Each row is a point. Any point is a mix of the corners, with weights that add up to 1. It lies inside the corners' shape when no weight is negative. Is each point inside? If not, which corners have a negative weight?

Corners:
(1): [-0.42  0.39]
(2): [ 0.61 -0.80]
(3): [-0.75  0.11]
Points:
[ 0.10 -0.61] -> outside (1)
[ 0.27 -0.29] -> outside (3)
[-0.57  0.45] -> outside (2)
[-0.09 -0.02] -> inside
[-0.40  0.34] -> inside
[ 0.24 -0.61] -> outside (1)
[-0.53  0.16] -> inside
[-0.42  0.31] -> inside
[-0.10 -0.28] -> inside

Corners:
(1): [ 0.02 -0.41  0.16  0.12]
(2): [ 0.20  0.48 -0.53  0.33]
(3): [-0.53  0.17  0.01  0.33]
(4): [0.55 0.71 0.06 0.74]
(5): [-0.59 -0.78  0.88 -1.02]
Points:
[-0.28  0.32 -0.06  0.27] -> outside (1)
[0.34 0.04 0.25 0.09] -> outside (3)
[ 0.40  0.58 -0.15  0.86] -> outside (5)
[ 0.12  0.19 -0.25  0.25] -> inside
[ 0.01  0.15 -0.13  0.04] -> inside
[-0.31 -0.14  0.32 -0.14] -> inside
[ 0.72  0.00 -0.33  0.70] -> outside (3, 5)

Corners:
(1): [ 0.75 -0.12 -0.10  0.24  0.21 -0.60 -0.28  0.35 -0.94]
(2): [-0.04  0.71 -0.40  0.47 -0.09 -0.39 -0.54 -0.36 -0.82]
(3): [ 0.13 -0.37  0.24  0.02  0.21 -0.30  0.88  0.08  0.06]
(4): [-0.58 -0.43 -0.20  0.01  0.91  0.81  0.07  0.76  0.72]
(5): [ 0.48 -0.71  0.12 -1.14  0.76 -0.20  0.92 -0.66  0.88]
(6): [-0.17  0.41 -0.15 -0.83 -0.37  0.08 -0.95  0.79  0.01]
(7): [ 0.55  0.06  0.39  0.16  0.08 -0.35  0.68 -0.13  0.43]
(8): [-0.01  0.17  0.59 -0.60  0.53  0.50  0.61 -0.28  0.07]
(9): [-0.01  0.08  0.44 -0.65  0.60 -0.17 -0.11  0.35 -0.21]
(10): [-0.59 -0.55 -0.10  0.06  0.35  0.48 -0.64 -0.31  0.79]
Points:
[ 0.10 -0.47  0.08 -0.26  0.52  0.00  0.28  0.32  0.55] -> outside (2, 8)
[ 0.08 -0.25  0.13 -0.19  0.35  0.17  0.27  0.23  0.44] -> outside (2, 9)
[ 0.06 -0.06  0.03 -0.18  0.07 -0.11 -0.04 -0.26  0.12] -> outside (4, 9)
[-0.07  0.16  0.13 -0.08  0.24  0.17 -0.07  0.25 -0.05] -> outside (5)
[ 0.20  0.03 -0.01 -0.37  0.23 -0.09 -0.26  0.13 -0.03] -> outside (3)
